Every row gives one point. To make a cloud, some directions were put in groups of two or more. Within a group, all points are equally far from the middle, so they leave a hole (a ring in 2 directions, a hollow ball in 3). The other directions are filled evenly. Then the cloud was stretched, turned, moved and blurred a little. Count the holes, and give their numbers of directions, smallest first.

Cloud:
[[-5.7  1.6]
 [-4.3 -2.8]
 [ 2.3 -1.7]
 [ 2.2 -2.0]
 [-4.3 -2.7]
 [ 2.4 -1.5]
 [-5.8  1.2]
 [ 2.4  0.5]
 [-2.8 -3.7]
 [ 0.6  3.3]
 [ 1.5  2.4]
 [ 2.4 -1.3]
 [ 2.4  0.2]
 [ 1.3  2.5]]
Holes: 1 (2)

Cloud, 22 rows:
[[-5.3 -0.7  1.2]
 [-1.2  3.2 -2.3]
 [-5.3  0.4  0.6]
 [-3.5 -3.8  0.8]
 [ 2.6  0.9 -1.5]
 [-1.8 -1.4 -4.3]
 [-4.8  1.6  0.4]
 [-0.1  1.9 -3.5]
 [-5.2 -0.7  1.4]
 [ 1.8  2.8  0.6]
 [-3.7 -3.7 -1.4]
 [-1.7 -4.0 -2.1]
 [-5.1  0.5 -1.6]
 [-2.9 -1.8  3.6]
 [-3.4 -4.0 -1.1]
 [-4.2 -1.4  2.8]
 [ 0.7  1.6  3.5]
 [-0.8 -0.7 -4.4]
 [-5.3 -1.8 -1.2]
 [-4.1 -0.1  3.0]
 [ 0.3 -2.8  3.0]
 [ 1.0  1.8  3.2]]
Holes: 1 (3)

Cloud, 28 rows:
[[ 1.2 -5.1 -0.2 -2.5]
 [ 3.5 -1.8 -3.4 -1.7]
 [ 0.7 -4.2  2.6 -2.9]
 [-1.6 -5.2 -1.6 -1.4]
 [-3.8  0.6 -2.6  1.1]
 [ 3.2 -1.8 -3.1  0.4]
 [-4.4 -2.5  3.2 -2.6]
 [ 2.3 -1.2  2.6 -4.1]
 [ 1.5  1.3  2.3 -4.1]
 [ 0.1 -3.4 -2.5  1.8]
 [-0.8  0.5  0.8 -6.5]
 [ 3.3 -1.9 -2.9 -3.8]
 [-4.6 -2.4  2.5 -3.8]
 [-4.5  1.1  2.0 -1.3]
 [ 3.1 -1.5 -3.3 -3.9]
 [-0.5 -2.4 -1.8  3.1]
 [-1.4 -0.2 -4.7 -3.8]
 [-4.1  0.0  1.3  1.8]
 [ 1.9 -0.1  0.3  2.9]
 [ 3.5 -1.8 -3.4 -2.4]
 [ 2.0 -1.8 -2.1  2.4]
 [-2.3 -4.3  3.2 -2.4]
 [ 2.4 -1.1  2.6 -4.1]
 [-1.3 -5.5  0.8 -2.8]
 [-3.6  1.6  1.9 -3.4]
 [ 2.7 -1.9  0.6 -5.3]
 [ 3.0  1.8 -2.1  1.0]
 [ 1.9 -3.1  2.4 -3.6]]
Holes: 2 (2, 2)

Cloud:
[[-0.9 -2.5 -2.9  4.9]
 [-0.4  2.3  2.0 -4.4]
 [-4.9 -2.0 -1.9 -1.2]
 [-5.3 -1.0  1.3 -1.1]
 [ 4.0  0.9  0.2 -1.1]
 [-3.9  1.1 -3.2 -3.1]
 [ 2.5 -3.3  0.4  2.6]
 [ 2.6  0.8 -5.3  0.8]
 [-2.1 -2.0 -5.1 -1.7]
 [ 3.2 -1.6 -3.0 -0.9]
 [ 2.2 -1.8 -3.7  2.7]
 [-1.2 -0.6 -6.3 -3.4]
 [-1.4 -2.9 -4.3  3.0]
 [ 1.2  0.0  1.1  4.9]
 [-1.7 -0.4 -6.1 -2.1]
 [-4.2  1.7 -0.5 -1.4]
 [ 2.1 -3.1 -2.6  0.6]
 [ 2.4 -0.3  2.8  1.2]
 [ 3.5  2.3  1.3 -1.4]
 [ 1.9 -0.3 -1.1  4.4]
 [ 2.0  1.9  2.6 -1.5]
 [-2.8 -2.7 -1.2 -2.7]
 [ 1.4 -2.0 -4.1  2.8]
 [ 0.1 -4.1 -2.0 -0.4]
 [-0.5 -1.1 -1.3 -4.5]
 [-2.7 -0.7 -3.9 -4.4]
 [-2.8 -0.3 -5.1 -3.2]
 [-4.2 -3.6 -3.1  1.5]
 [-0.1  0.5 -0.5 -5.6]
 [-1.1 -1.2 -6.1 -2.5]
 [-2.5  2.9 -2.7 -0.9]
 [-1.2 -2.6 -5.0 -1.5]]
Holes: 1 (3)

Cloud (56 x 6):
[[ 0.8  0.2  3.1  0.3  3.8 -4.9]
 [ 0.0 -1.4  2.6  4.9  2.8 -0.4]
 [-0.1  2.9 -0.6 -2.8  0.8  4.3]
 [-5.2  1.0  0.0  3.0 -2.4 -1.2]
 [-1.9 -0.1  4.0  3.3 -3.3  1.0]
 [-5.6  1.1  1.1  1.8 -2.6 -0.9]
 [ 4.7  2.7  2.2 -3.5 -3.0 -0.8]
 [ 2.0 -2.9  1.7  2.7 -3.9  0.6]
 [ 0.5  1.4  6.9 -0.5  1.6 -0.8]
 [-3.5  0.0  1.9 -2.3  0.9  4.3]
 [ 0.8 -3.8 -0.1  0.9  3.7 -0.7]
 [ 3.1 -2.5 -2.7  4.4  1.2 -0.8]
 [ 0.4 -0.3 -0.8  5.6  1.6  0.5]
 [-1.6  0.5 -3.4  5.2 -0.9 -1.0]
 [-2.0  3.0 -2.4  3.6  0.1 -1.1]
 [-4.5  1.8  1.1  0.4  2.5 -3.7]
 [-1.8  5.0 -2.4 -1.9 -0.8 -3.3]
 [ 0.1 -2.3  3.7 -1.3  3.8 -0.5]
 [ 3.1  2.2 -1.5 -5.0 -4.5 -2.5]
 [ 1.9 -0.9 -1.4  2.6 -5.7  0.6]
 [ 4.9  0.7 -2.0  3.3  0.3 -3.1]
 [-1.5  0.8  6.4  1.4  0.7  1.3]
 [ 3.5  1.5 -0.5  4.0  0.2 -4.2]
 [ 5.3  1.3  0.0 -2.6 -4.3 -0.4]
 [ 3.7  2.5  3.8  1.6  0.1  0.0]
 [-1.0 -1.6 -3.6  4.2  1.6  0.7]
 [ 5.0  0.0 -4.5  1.4 -0.7 -4.1]
 [ 2.2  2.4 -1.4 -1.7 -1.4  4.4]
 [ 0.4 -2.1  0.3  3.3  1.0 -5.7]
 [ 1.6  3.7 -3.0 -2.0 -5.2 -1.8]
 [-4.3  1.9 -3.4  2.5 -1.0 -0.6]
 [ 1.8 -0.1 -4.3 -3.9  0.6 -5.1]
 [ 2.1 -1.7 -3.1 -2.1 -1.8 -5.6]
 [ 1.8  3.2  1.5 -0.7 -4.3 -5.0]
 [-5.3 -1.3 -0.1  1.4 -0.9 -2.3]
 [ 1.8 -1.7  1.2  3.0 -4.9 -2.3]
 [-3.8  0.7  0.2  2.8 -4.1  1.1]
 [-2.9 -1.7 -0.4  4.0  3.0 -0.8]
 [ 3.5 -2.1 -2.3 -2.6 -4.5 -1.2]
 [-0.3  1.9  5.8 -1.1 -2.6 -2.7]
 [-0.8  4.1 -1.5 -2.5  2.9  0.2]
 [-1.0 -0.9  1.4  4.2 -3.0 -4.5]
 [ 4.5  1.6 -4.1  0.1 -1.9 -5.2]
 [-4.5  3.0  1.3  1.9 -1.6 -3.2]
 [-2.7  3.5  1.1 -4.0 -1.8 -4.3]
 [ 4.4 -2.6  2.0 -2.5 -1.4 -0.8]
 [ 1.6  1.2 -3.5  2.8 -5.2 -1.9]
 [-2.8  3.5  1.4 -0.2  3.7 -1.3]
 [ 2.9  1.7 -1.8 -5.3  0.5  2.8]
 [-2.9  1.3  4.2 -4.0  1.2  2.0]
 [-0.5 -2.0 -0.1 -3.8  2.8  2.8]
 [ 0.9  2.5  2.8 -3.9  4.2 -2.4]
 [ 1.7  0.0 -0.3 -5.8  3.3  0.4]
 [-3.6 -1.4  1.4 -3.7 -1.5  0.0]
 [-1.0  1.1 -0.8  5.4  1.4 -0.6]
 [ 2.5 -0.8  1.9 -4.8  3.3 -1.1]]
Holes: 2 (2, 4)

Cloud (83 x 8):
[[ 3.5  3.3  3.7 -1.4 -3.5 -0.6  2.4  0.2]
 [ 3.2 -0.1  0.5  5.6  6.5  5.3  1.4 -1.7]
 [-0.7 -0.3 -0.5  1.3 -0.7  2.4  4.8  1.7]
 [ 2.7 -0.1  3.5 -4.9  3.7 -2.4  0.6  1.9]
 [ 0.3  2.3 -0.4  4.3 -2.9 -0.7 -1.6 -2.8]
 [ 1.1 -1.1  2.4  4.3  3.5  4.5 -0.5 -0.6]
 [-2.5 -0.5 -2.0  0.9  1.8 -1.1 -3.8 -1.0]
 [ 1.8  4.6  2.0  0.9 -3.9 -1.0 -1.8  3.9]
 [-3.5 -0.2 -2.3 -1.2  0.3 -6.0 -2.3  1.5]
 [ 1.3 -1.5  0.2  3.7 -3.4 -1.4  1.1  3.6]
 [-1.2  0.1 -1.7 -2.2  2.5  0.6 -3.2 -2.3]
 [-4.5 -2.4 -3.9  1.6  4.3  0.3  0.7 -3.2]
 [ 1.5  3.6 -0.6  3.5 -0.1 -0.7  1.8  0.0]
 [ 0.9  0.0 -3.4 -1.9 -1.5 -2.5  0.3 -3.5]
 [ 4.3 -0.4  0.0 -0.7  2.9 -2.1  1.2  2.4]
 [-0.2  4.9 -4.0  4.8  0.2  2.1  0.3 -3.7]
 [ 0.4 -0.9 -4.3 -2.6 -2.2 -1.7  0.8 -5.8]
 [ 1.4 -2.5  0.5  0.6  4.3  1.2  1.5 -2.9]
 [ 0.2  6.5  1.1  2.9  1.2 -1.5 -0.4 -2.0]
 [-1.8  0.7  1.4 -1.7  1.9 -1.4  6.2 -3.3]
 [ 0.5 -6.5  1.0 -1.7  6.6 -2.5 -0.4  1.5]
 [ 0.9 -3.5 -2.7  4.9  1.5  1.3 -2.9  4.4]
 [ 4.7  0.8  1.3  1.4 -3.3 -3.1  1.1  6.0]
 [-3.5 -3.1  1.8 -0.7 -1.4  2.1  0.4 -1.0]
 [-3.0  5.0 -2.9 -3.6 -3.7 -2.3 -1.6  0.2]
 [-2.3 -4.3  1.5  1.3 -1.7 -6.2  1.0 -0.4]
 [ 0.9 -2.3 -1.4  3.9  4.5 -3.1 -3.3  2.3]
 [-6.4 -4.5 -1.1  2.4  2.5  0.4 -1.0 -0.2]
 [-0.3 -0.5 -2.1  2.2  3.1 -0.8 -1.1 -1.2]
 [-6.2  2.0  1.2 -2.6 -1.7  1.5 -1.1  0.8]
 [-0.7  4.8  4.4  2.6  0.7 -1.9 -0.5  3.6]
 [-2.0  1.5  4.9 -4.7  1.4  2.6 -1.1  0.6]
 [-2.4 -1.4 -1.0 -3.4 -2.5  0.0  0.8 -5.3]
 [-1.0  1.2  4.4 -3.0 -1.4  3.2  3.3 -0.7]
 [-0.2  0.5 -2.1  2.3  6.5 -2.3  0.5 -1.8]
 [ 1.5 -7.1 -0.9  1.1 -2.6 -0.5  2.1  2.6]
 [ 4.3 -3.1  3.2  0.2  5.1 -0.8  2.1  1.3]
 [-0.2  2.7  0.8 -3.8 -5.9 -0.5 -1.5  2.4]
 [ 1.1  0.3  1.4  2.6  0.1 -0.8  5.4 -4.9]
 [ 0.4 -2.4  0.3  4.1 -1.9 -1.5  3.8  3.9]
 [ 1.7  1.5 -1.5  0.7  5.9 -5.5  1.5  4.7]
 [-1.9 -3.8  3.3 -2.0 -6.0 -3.3  0.9 -2.8]
 [-2.7 -7.4  1.5  0.1  1.4 -2.1  1.1 -1.8]
 [-2.5 -4.2 -2.5 -0.8  6.1  3.6  1.1  1.4]
 [-3.0 -1.2  1.7 -3.1 -3.8 -3.0  1.9 -3.3]
 [ 1.5 -1.8  0.2 -2.6  5.4  0.7  7.0 -1.8]
 [-2.2  4.7 -4.1  3.2  0.3 -1.7 -1.7 -2.4]
 [ 3.0 -3.8 -0.5  0.5 -0.6  2.4  2.4 -1.1]
 [ 0.0  2.4 -3.3  6.6  2.0  1.9  2.1 -1.0]
 [-0.5  1.6 -2.9  1.5  0.2 -3.7 -3.6 -2.6]
 [-0.8 -0.2 -1.5  0.2 -4.5  0.2  0.3  1.1]
 [ 0.7 -3.3 -3.1 -0.8 -2.2 -1.2  0.0 -1.8]
 [-3.6  1.1  2.6 -2.5  0.5  3.7 -0.6 -1.3]
 [-6.1  3.1  0.7 -1.4  2.1  1.2 -0.5  1.9]
 [-1.5  1.4  1.7  1.0  0.1 -1.5  5.6 -4.4]
 [-2.0 -0.8 -5.7  4.4  1.3  1.1  2.1 -4.2]
 [ 2.2 -1.1  7.5  1.5  1.3 -1.3  0.2 -1.7]
 [-3.6 -2.4 -3.1  4.5  3.0 -4.3 -3.5 -0.2]
 [ 0.1 -0.2  3.3 -5.8 -1.0 -4.0 -1.8 -3.7]
 [-0.3  0.4  0.5 -0.7  1.3 -3.6  3.2  2.3]
 [-4.5 -2.6 -0.6 -0.3 -0.5 -2.0 -0.9  2.0]
 [ 5.3  2.6  1.8  1.8  2.1 -0.1  5.2 -0.7]
 [-2.8  2.7  3.6 -3.4 -0.1  0.0 -2.9 -2.5]
 [-4.3 -2.7  3.9 -3.5  1.6  1.1  1.0 -4.8]
 [ 2.1  0.3 -3.4  1.0 -2.2 -3.9  3.0  1.1]
 [-7.9  1.4 -2.8  5.7 -4.6  1.3  2.0 -0.2]
 [-1.1 -1.5  2.5  2.1 -2.8 -5.5  1.3  2.1]
 [-1.2  1.8  5.1 -0.8  0.8 -3.2 -0.9  6.8]
 [-0.8 -1.5 -1.8  0.9  2.5  0.4  3.0  5.8]
 [ 1.0 -0.5 -0.5  1.3  2.0 -2.7 -1.0  2.3]
 [ 1.3  0.6  0.9 -0.2  3.0  0.4 -2.2 -2.3]
 [ 5.4  3.3 -1.7 -2.7  0.6 -2.9  3.3  3.9]
 [-4.2  2.3 -3.6 -2.5 -4.6  0.1 -3.6 -4.3]
 [ 2.5 -2.1  1.7  2.3 -3.5 -4.4 -0.4  3.4]
 [ 0.3  3.7 -3.1  1.0  2.5 -5.5  0.8  2.9]
 [-2.3 -3.4  1.4  3.7  1.6 -4.9  3.0 -1.5]
 [-4.5 -4.9  2.0  0.4 -0.6 -4.6  2.5 -0.8]
 [ 1.1  0.5 -1.2  3.1  5.6  3.5  3.4  1.4]
 [-0.8  0.0 -2.2  1.7  1.5  0.9  0.6 -0.5]
 [-0.9 -1.2  4.7 -4.6 -1.0  0.3 -1.3 -1.7]
 [-0.3  1.9 -0.7 -4.9 -4.0 -4.2 -3.3  1.0]
 [-2.4  2.9  0.4 -3.0  1.3 -2.5  1.9 -2.2]
 [-0.9  1.4  4.7 -2.5  0.1 -1.1  2.8  0.0]]
Holes: 0
